Rows are points. Examples show where two turns around zero, p and q, send a point. Write where each new point lands after one turn and then the other. Backwards means that the second turn is done in reverse. Each puzzle has new turns, and all numbers are rounded.

Turn p:
47; -3 => 44; -18
-21; -33 => -30; -25
-3; 25 => 5; 25
-23; 10 => -19; 17
Turn q:
-10; 48 => -22; 44
-10; -47 => 2; -48
13; -2 => 13; 1
14; 25 => 7; 28
-7; -25 => -1; -26
Where do these land?
q, then p: 37; -31 => 35; -33
q, then p: -33; 18 => -32; 20
q, then p: -3; -19 => -4; -19
p, then q: -1; 31 => 1; 31

Turn p:
-16; 11; 23; 7 => -15; 18; 20; -3
2; 24; 1; 18 => 6; 27; 0; 12
-6; 2; -3; -48 => -2; -10; -13; -46
24; 21; 16; 17 => 26; 22; 17; 10
12; -27; -29; 4 => 8; -31; -21; 17
-16; -31; -8; 1 => -22; -27; -3; 8
Turn q:
16; -13; 4; 18 => 19; -15; 0; 13
-35; 3; 18; -1 => -36; -1; 13; 9
-18; 9; -15; -12 => -18; 14; -13; -9
18; -15; 36; 4 => 14; -25; 32; 3
-14; 38; -6; -16 => -16; 39; 5; -10
31; 3; -21; -20 => 28; 9; -13; -28
2; -25; -16; 28 => 10; -21; -25; 23
Where do these land?
p, then q: -5; -9; 10; 32 => -4; -4; 12; 32
q, then p: 19; 11; -18; -19 => 21; 5; -15; -22
q, then p backwards: -2; -28; 8; 9 => 5; -29; -8; 0
q, then p: -20; 31; -32; -23 => -10; 33; -34; -23
q, then p: 8; -6; 32; 1 => -1; -10; 32; -1

Turn p:
-17; 18; -2; -13; 8; 23 => -26; 5; 8; 2; 20; 13
-11; 6; -34; -2; -20; -40 => -16; 3; -27; 4; -16; -45
22; -9; -10; -2; -11; 8 => 6; 6; -17; -13; -13; 13
-6; 19; 21; -26; 6; 11 => -16; 17; 31; -6; 8; 8
-3; -13; 35; -4; 1; 38 => 1; -14; 30; -2; -1; 42
9; -21; 1; 16; 24; -14 => 32; -16; -4; -6; 11; -10
11; 1; 11; 35; 16; -14 => 36; -2; -2; 22; 9; -6
-6; -3; -23; -6; -24; -11 => -18; -2; -20; -3; -19; -14
Turn q:
14; -26; 9; 8; 4; -24 => -2; -28; 7; 12; 15; -19
-35; -3; -5; -8; -24; -1 => -35; 8; 9; -3; -20; 8
-8; 9; -32; -3; 31; 15 => -2; 20; -41; -13; 10; 1
-11; 21; -6; -3; -7; -18 => -6; 20; 4; 9; -15; -14
48; -11; 20; 26; 11; -12 => 41; -35; 4; 20; 17; -13
-1; 3; -19; -28; 3; 7 => -6; 14; -6; -30; 1; -7
-22; 14; 4; -21; 22; 26 => -6; 33; -5; -15; 18; 24
-10; 5; 10; 8; -21; 1 => -5; -1; 13; 10; -18; 11
25; -12; 19; 22; -19; 4 => 21; -33; 14; 11; -9; 9
Where do these land?
p, then q: -2; -6; -17; -4; 9; 6 => -9; 5; -11; -11; 9; -5
p, then q: 32; 12; 23; 29; -11; 5 => 43; -9; -5; 3; -24; 13
q, then p backwards: -15; 27; 8; -18; 24; 22 => 32; 28; -2; -10; 13; 18
p, then q: -3; 13; 28; -19; 7; 16 => 8; 15; 19; 8; 14; 27
p, then q backwards: 25; -10; -15; -3; -6; 13 => 0; 7; -18; 0; 3; 28
q, then p: -5; 4; -24; 7; -21; -32 => -6; -9; -6; 18; -28; -29
q, then p: -39; -15; -19; -5; -15; -3 => -39; -23; 5; 14; -1; -9
p, then q: 6; -25; 16; 13; 12; -27 => 16; -28; 17; -3; 8; -23
